Each row is a point. To make a cloud, some directions were put in groups of two or more. Within a group, all points are equally far from the middle, so they leave a hole (a ring in 2 directions, a hollow ball in 3). The other directions are filled evenly. Then the cloud was stretched, turned, moved and blurred a little. Count the holes, and give their numbers of directions, smallest first.

Cloud (13 x 2):
[[ 61   1]
 [ 61  26]
 [ 20 -56]
 [ 60  -5]
 [ -5  50]
 [-29 -55]
 [-45 -26]
 [-38 -44]
 [-43  -3]
 [ 62   7]
 [ 37  55]
 [ 30  58]
 [ 62   9]]
Holes: 1 (2)

Cloud:
[[ 34   7 -34]
 [ 61  23   8]
 [ 28 -66  28]
 [-81 -38  13]
 [-33 -28  69]
 [-49 -45  38]
 [ 14  30 -30]
 [ -5  45  17]
 [-37 -59  -6]
 [  5 -63  53]
 [-30 -12  76]
 [ 22  41  32]
 [ 46 -66  30]
 [ 48 -14 -26]
 [-47 -56 -37]
 [ 73 -13  -5]
 [ 42  -7 -31]
 [ 23  38  56]
 [ -4   2  94]
 [-73 -15  38]
 [-51  15  51]]
Holes: 1 (2)

Cloud, 30 rows:
[[-26  30  -3 -47]
 [-19 -20  34  87]
 [ 30  10  15 -17]
 [-74  12 -40  43]
 [ 18   6  57  31]
 [-20 -64  35  15]
 [-55  68 -17  38]
 [ 29 -28   6  -2]
 [-20 -63 -38   8]
 [-80  -7  32  63]
 [-65  62  12  43]
 [ 12  52 -12  68]
 [-66  40 -43  28]
 [-80   2  56  26]
 [-82  25  41  42]
 [ -3 -26  57  58]
 [-34  24  -3 -47]
 [ 26  36 -50  -8]
 [-40 -44 -59  32]
 [-56 -26 -50  53]
 [-20  38 -35 -40]
 [  6 -59 -12   4]
 [-60  40  58   6]
 [-53 -56  26  -6]
 [-50  12 -46 -29]
 [ 22  38 -45 -18]
 [  8  23  36  76]
 [-61 -32  46  68]
 [  9 -24 -57  49]
 [-54 -24 -34  72]]
Holes: 2 (2, 2)

Cloud (54 x 6):
[[  14  -20   26   32   63   53]
 [  98   39   23  -47    2   10]
 [  30   84  -22  -26  -10  -37]
 [  81   66   16  -52    7   18]
 [ -27  -50   47  -50   32    1]
 [ -12    1   -9   47   -5   94]
 [  43   -9  -32  -35   61  -21]
 [  13    4  -11   20  -58   86]
 [  54   30   -8  -70   45   27]
 [ -16  -10   25   49  -48   77]
 [   4   50   -1   94   21  -20]
 [   5  -43   59   42  -24  -10]
 [  23  -37   -4  -16  -39  102]
 [ -26    0   60  -48   51   16]
 [  26  -52   -2   59  -35    5]
 [ 103   62   -9  -28   16   -1]
 [ -13   24  -46   -3   63  -29]
 [ -39   32    4   83   18   28]
 [ -12   31   18   21   74  -71]
 [ -29   35    4   77   50  -43]
 [   0   23   95  -19   -2    8]
 [   7  -30  -60   36   38  -17]
 [  -2   19   15  -26  -86   -2]
 [   6  -36   69   39   17   34]
 [  85   20   12  -60  -10   54]
 [ -21  -81   -4  -30   -4   33]
 [  72   -8   37  -41  -49   39]
 [  34   57   60  -11  -22   33]
 [  38   30  -59   22   39   55]
 [ -14  -68  -48   -2  -27   27]
 [  12  -52    5   22  -57   78]
 [  31   28    3  -75   50   26]
 [ -10   38   46  -78  -40   20]
 [  39  -35    1  -16   16   91]
 [ -99   -5   31   -6  -11   -6]
 [ -14  -17   78   33    6   45]
 [ -34  -56   12   64   -6  -26]
 [  20   29  -18   14  -68  -30]
 [   5   24   56  -70  -54   23]
 [  10    5   52  -64   53  -30]
 [ -65   20  -22   21   41  -20]
 [   1    5   43   24   73  -54]
 [  33   48   19  -55  -48   53]
 [  10  -12  -30   -2  -66   81]
 [  46    5  -15  -18   13   97]
 [ -43  -39  -12   65   15  -37]
 [  54  -26  -46   -1  -57    0]
 [  29  -12   21 -100  -35   43]
 [ -25  -66   22  -55   15    2]
 [ -35   -1    7   33   33   78]
 [  -9  -49  -16  -74  -19  -18]
 [   5  -26   16   31  -79   46]
 [ -21   72   18   31    6  -59]
 [  13  -20   77   18  -37   25]]
Holes: 2 (3, 3)

Cloud:
[[ -19   35    2   -8   33   79  -17  -19]
 [   7   29    5   39   31  -85  -10   60]
 [  27   75   46   12   10   59   60    5]
 [ -29    3  -35    1   18   19  -71   -4]
 [  23   16   23  -90   28  -67    3   16]
 [  20  -20  -19   25  -30  -24 -121   58]
 [  28  -19  -75   43  -26  -32  -61    7]
 [  41  -40  -14   30    6  -16  -62   28]
 [ -25   39   19  -88   43    9   13   50]
 [ -10   41    6   30  -17    5  -65   15]
 [  20  -29  -23  -30   50    7   50    1]
 [ -38   34  -59   72  -46   40   40   51]
 [ -46    9  -50   12  -33  -42  -18    5]
 [ -16   -9   41  -25  -18  -41   50   27]
 [  33   32   16  -24  -76  -40  -16   -1]
 [   2  -40    8  -39   -8   10  -10  -22]
 [  15  -58  -83  -47    5  -27  -87   30]
 [  17    0  -60  -36  -40  -58    0    7]
 [ -16   52  -14    6  -73  -65  -10   20]
 [ -11  -38   -9  -32  -12   10   37   -8]
 [ -35   16   16  -75   24  -17   25   56]
 [  87   41   38    3  -30 -106  -25   27]
 [ -20   28    6   94   58  -15   -8   16]
 [ -47   27    4  -14   -4    2  -49  -51]
 [  18   24   47   21   54   19  -17   37]
 [ -41   37  -45   21   15  -57  -57   11]
 [  16   38   39   -1  104  -26  -18  -13]
 [ -63   79   50   10   44   -2   21  -15]
 [  28   42  -92   -9    7  -22  -26   65]
 [  13   42    5   50  -12   95    9   18]
 [   0  -21    6  -33  108  -20   15   33]
 [ -31   17   44   33  -17    4  -49   20]
 [ -53   41  -50  -45   40  -10    2   20]
 [ -24   42   43   22  -25   16  -20   49]
 [  53  -15   -5   36  -52   52   24   19]
 [  10    9   72  -18   35   23  -14   10]
 [  60    9    6   -7  -15  -19   29  -17]
 [  -4    4    5  -46    5   -6   65  -20]
 [  55  -21  -10  -55    1   13    5    5]
 [  40   58   63   22   -7    5   41   -5]
 [ -72   24   61  -22   25    7  -31    1]
 [ -63   25  -24  -90   20  -35  -14   21]
 [ -21   26  -27 -117  -43  -29  -32   31]
 [  23  -12  -12   57  -16   76   24   -2]
 [  22   27   43  -19   35   57    4    7]
 [ -38  -48   -2   26   68    0  -28   11]
 [   7  -10  -47   25   12  -16   52    2]
 [  43    4    3   53  -49  -28  -61  -11]
 [  26  -27 -109  -69   16   15  -22    1]
 [  28    8  -33   58  -19   -6   89   22]
 [  10   26   80  -22  -10  -46  -44   -7]
 [  28   53   94   45   18  -29   35   34]
 [ -22   -4   36   59   33   36   17  -47]
 [  31   25   43  -53   31  -34  -52  -46]
 [  65   -1   53  -12  -43  -52   -6   49]
 [ -13  -44   -3  -10   -8  -49   30   32]
 [ -24   34   40   52   52  -33  -52   -2]
 [ -27  -30  -65  -20    8  -26  -92    2]
 [   6   37   23  -51  -68  -38  -63   30]
 [ -11  -20  -55   47    0   -4   16   81]
 [  33   13   51    4  -29  -33  -27  -24]
 [ -34   52   22  -40   87   23   25   34]
 [  13   54   -4   65   55  -17   18   45]
 [  37  -50  -39  -40   12   -8   13   43]
 [ -64  -19   -7   43   -1  -18  -43   41]
 [  81   11  -34   14   30   -3   -6   40]
 [ -34   49   27  113  -12   -9  -15   -8]
 [ -11  -27  -41    0   21  -46  -28  -43]
 [ -24   87  -21   41   22   26    4   22]
 [ -15   22  -27   53    0  -15  -57  -37]
 [ -33   64  -36  -42  -24   24   22   35]
 [  52   19   57   14  -26  -41   45   49]
 [ 100   41  -61    7  -24  -35   20   38]
 [  61   22  -11   31   57  -32   18   22]
 [ -58   67   12   30   95    7   22  -11]
 [ -59   35   20   26  -36   -9   35    2]
 [  -3  -21  -47   48  -13   77    3    8]
 [  -4   73   -9  -19   23   31   71   40]
 [  -5   88  -18  -12   86   -1   19    0]
 [  65  -35  -47  -35   15  -22  -35   28]
 [  87  -22  -41  -51   -5  -45  -40   55]
 [ -32  -42  -64   21  -40   -4  -26   72]
 [ -19   41  -28    7   34  -23  -85   -2]
 [  59   50  -12  -60   68  -18    7  -10]
 [  11  -31  -17   15  -91  -49  -29   16]
 [ -12   29  -10  -28  102  -36  -17   16]
 [  15  -30   59   -9  -13  -30  -37  -12]
 [  34   34  -11   53   43  -19    2   66]
 [  53  -13  -59  -33   38  -30  -31   53]]
Holes: 1 (4)
